Rows are points. The last column is the point's height on a tilted bowl or saddle (a function of degree 2), plus a little noise. Along how many of its main directions does it bend up, bend down or stay straight?

Points (16 x 4):
array([[ 40,  25,  75,  56],
       [  5, -19, -24, -34],
       [ 37, -11,   7, -20],
       [ -3,  39, -52, -25],
       [-30,   4, -19, -31],
       [  6, -75,  27,  44],
       [ 15, -25, -83,   5],
       [-84, -15,  42,  56],
       [  7,  20, -61, -27],
       [ 17, -20,  36,  -5],
       [ 27,  77,  78,  97],
       [ -1, -40, -61,  -2],
       [ 62,   1,   9,   2],
       [ -2,   6,   7, -36],
       [-49, -19, -23,  -8],
       [-30,  12,  -4, -30]])
Directions: 3 up, 0 down, 0 straight

Points (25 x 5):
array([[-75,  -7,  22,  37,  30],
       [-38,  19,  24,  19,   8],
       [ 16, -35,  95,  23,  31],
       [-32,  -7,  17, -58,  10],
       [-25, -11,  -4, -73,  23],
       [ 38,  23, -38, -35,  48],
       [  4, -28, -22, -12, -10],
       [ 32,  -2, -66,  -1,  61],
       [  5,  35, -54,  17,  53],
       [-32,  59,  -7,  26,  56],
       [ 13, -40,  40, -44, -22],
       [ 58, -20, -21,  42,  32],
       [ -4, -16,  24, -82,  19],
       [ 82, -77,  98,   7,  78],
       [-36,  32,   9,  26,  20],
       [ 48,  -8,   8,  23,  -6],
       [  3,  23,   1,  -1,  -3],
       [ 42,  28,  66, -10,  52],
       [ 71,  -2,  14,  31,  24],
       [-22,  36,  28, -44,  42],
       [ 44,  18, -70, -15,  88],
       [  0,   2,  -3,  66,  11],
       [-17,  18,  50,  53,  29],
       [ 18, -80, -22, -20,  25],
       [ 28, -30,  11, -56,  -7]])
Directions: 4 up, 0 down, 0 straight

Points (40 x 7):
array([[  22,  -45,   16,   89,   12,   -5,   72],
       [  -1,  -38,    8,   37,  -33,    5,   17],
       [  29,    7,  -49,  -26,   -5,  -12,    0],
       [  45,  -20,  -24,  -46,  -19,   -1,   -8],
       [  15,  -24,  -35,   55,   38,    0,   71],
       [   4,  -19,    9,  -50,   12,   43,    3],
       [  43,   88,  -54,    0,    1,  -38,  -20],
       [ -55,    3,   44,  -46,  -20,    9,   -2],
       [  58,   15,  -26,   -5,  -72,  -37,   40],
       [  22,   32,   13,   24,  -66,   24,   32],
       [ -26,  -52,  -36, -100,   95,   29,   30],
       [ -22,   12,   -5,  -40,  -37, -121,  -68],
       [  -7,  -10,  -13,   -5,   -5,    8,    5],
       [  20,   29,  -51,   19,   19,  -22,   19],
       [  63,   25,  -22,   43,  -39,   13,   79],
       [  29,   69,   -3,   16,  -29,   26,   28],
       [  27,   -7,   68,   28,   32,   51,    7],
       [  13,  -21,  -58,  -39,   37,   34,   29],
       [ -16,  -15,  -55,    8,   77,  -21,   50],
       [   7,   33,  -40,   10,   -8,   36,   46],
       [ -60,  -23,   13,  -32,  -44,   24,   15],
       [  59,   48,  -41,   21,  -12,  -12,   45],
       [  83,   36,   10,   53,   56,    2,   83],
       [ -21,  -42,  -59,   -5,  -27,   65,   52],
       [  68,    7,  -50,  -25,    6,  -14,    6],
       [ -10,   80,  -33,   21,   22,  -52,  -57],
       [  33,   29,  -16,   49,  -40,   22,   55],
       [ -43,   23,    9,   -6,  -59,   15,  -10],
       [ -21,  -13,  -45,  -21,   13,  -46,  -21],
       [  -3,  -62,  -32,  -56,   42,  -40,  -26],
       [ -21,  -17,   68,   19,   -6,  -13,    2],
       [ -33,   -9,  -75,  -10,    0,  -35,   -6],
       [ -17,   34,   24,   74,  -44,  -49,  -10],
       [ -58,  -34,   60,  -12,  -31,   77,   11],
       [  35,   -4,  -33,   11,   80,  -52,   23],
       [ -37,   20,   14,    1,  -29,    6,  -17],
       [  72,   64,   63,  -61,   37,   -5,  -60],
       [   5,    7,   -1,    9,   31,   31,   23],
       [   0,   11,  -34,    7,   33,   28,   40],
       [ -84,  -38,   33,  -19,   33,  -42,   36]])
Directions: 3 up, 2 down, 1 straight

Points (67 x 9):
array([[  73,   41,  -16,  -46,   21,   20,   39,  102,   -7],
       [ -30,  -11,  -46,    4,   28,  -35,   37,    7,   14],
       [  -8,   14,   15,  -26,   21,    0,   10,  -22,   -6],
       [ -11,  -13,   19,   37,   12,    2,   31,  -58,  -49],
       [  31,  -15,   44,    7,   34,  -38,  -31,   52,   21],
       [   3,  -13,  -17,  -44,   37,    6,  -49,   23,   -7],
       [ -35,  -15,  -62,  -11,  -66,   53,   -9,    1,  -70],
       [ -15,  -35,    3,  -37,   48,  -64,   26,  -10,   55],
       [  61,  -27,   20,   34,  -29,    8,  -13,   25,  -23],
       [ -41,   44,  -61,   32,   17,   38,  -31,  -34,  -91],
       [  16,  -22,  -15,    4,  -82,   -4,   12,    8,  -54],
       [ -19,   20,   30,   30,  -36,  -17,   13,   -7,  -48],
       [  -9,   23,   26,  -21,   -5,   74,  -33,    6,   11],
       [ -16,  -64,  -26,   -1,  -51,    6,   59,    6,  -46],
       [ -13,  -55,    6,  -71,  -45,   34,   -4,  -11,  -56],
       [  -5,   77,   10,  -89,    7,   60,  -14,  -25,   16],
       [  44,   -8,   20,  -24,   15,  -30,  -35,   -2,    7],
       [  27,   -2,   -4,    7,  -16,  -36,  -25,   12,  -17],
       [   4,   40,   13,  -23,   -7,  -29,   -3,   33,  -24],
       [   9,   37,   71,   68,   37,  -34,   24,   -6,  -71],
       [  17,   11,   16,   28,   34,  -13,   40,   45,  -11],
       [  49,  -30,   44,   71,   -3,  -27,   28,   63,  -44],
       [   0,  -16,   28,   38,   12,  -58,    1,   29,    8],
       [ -13,    3,   23,   55,  -28,  -16,   20,    9,  -39],
       [  33,   59,  -12,  -11,   -8,   -8,    7,   48,  -25],
       [  16,   37,  -37,   56,   16,  -12,  -72,   33,  -77],
       [  47,    4,   14,    3,  -22,  -91,    5,   47,  -29],
       [  37,  -17,    6,    5, -121,   54,   32,   19,  -69],
       [ -17,   -7,   50,    0,   41,  -68,    7,  -38,    3],
       [   3,  -46,   30,  -27,    8,   24,  -19,  -12,    7],
       [   8,   -5,  -69,   29,   12,   -2,   -8,   13,  -33],
       [   1,  -24,    0,   -5,  -27,  -33,  -49,   -2,    0],
       [  -2,  -17,  -19,    4,  -31,   -3,  -19,  -44,  -41],
       [ -24,   41,    4,    8,   51,   -4,  -23,   -2,  -24],
       [  15,    9,   24,    4,  -18,   33,   38,  -49,  -43],
       [  19,  -27,   52,  -33,  -26,   12,  -15,    4,   -1],
       [  11,   17,  -20,   18,   67,   -1,    4,   -5,   -4],
       [  55,   13,   53,   -5,  -13,    1,  -52,  -21,   -6],
       [  -4,    0,    0,  -16,   21,  -12,  -43,   19,   -1],
       [-106,    7,   60,  -86,    6,   -8,  -21,    6,  -93],
       [ -23,  -33,   -8,   -8,    4,  -49,  -30,   54,   11],
       [ -72,  -29,   54,  -16,  -36,   47,   14,  -15,  -41],
       [ -13,  -19,  -45,  -26,  -35,   18,  -43,   18,  -48],
       [ -27,   71,   11,  -58,    5,   -5,   -1,   43,  -24],
       [ -21,   18,   34,   34,  -32,    9,  -11,   -8,  -26],
       [  -7,   -4,   25,   18,   -9,   30,    7,    7,  -11],
       [  68,   23,   14,  -13,   81,  104,  -33,   13,  -10],
       [ -35,   12,    0,  -29,   33,   -2,  -63,    9,  -21],
       [  11,   27,  -73,   21,   -1,   13,  -29,  -18,  -70],
       [  34,   -5,   36,   33,  -16,   -1,  -22,    9,   -9],
       [ -31,  -16,  -90,   56,   29,    9,   -7,   13,  -60],
       [-102,  -36,  -36,  -16,   27,   22,   -4,   -5,  -78],
       [ -19,   -3,   41,  -17,   34,   11,   62,   -3,  -10],
       [ -11,  -43,   55,  -68,   61,  -21,  -13,  -77,    2],
       [  31,   10,  -17,   -5,    2,   64,  -11,    8,  -16],
       [  13,   -1,  -48,  -60,   36,  -48,  -26,   77,    2],
       [  36,    5,   24,   39,   -7,   23,  -45,  -14,  -11],
       [ -28,    1,   -5,   44,   22,   18,  -75,   35,  -23],
       [  -8,  101,  -38,   43,    5,   37,    2,   63,  -53],
       [  44,  -24,  -30,   36,  -17,  -57,  -28,  -28,  -27],
       [  -5,  -32,   14,  -21,   -9,   24,  -22,   12,   -2],
       [  27,  -72,  -37,    2,  -11,  -16,   45,    4,   -7],
       [ -19,   24,   50,  -78,  -27,    7,   40,  -21,  -49],
       [  38,  -16,   26,   16,  -13,  -33,   58,  -36,  -47],
       [  23,    8,  -45,   27,   26,   34,    8,  -17,  -35],
       [ -39,  -44,  -60,    5,  -45,   14,   67,   16,  -46],
       [  44,   34,  -43,  -48,   54,   44,  -38,   12,  -12]])
Directions: 2 up, 5 down, 1 straight
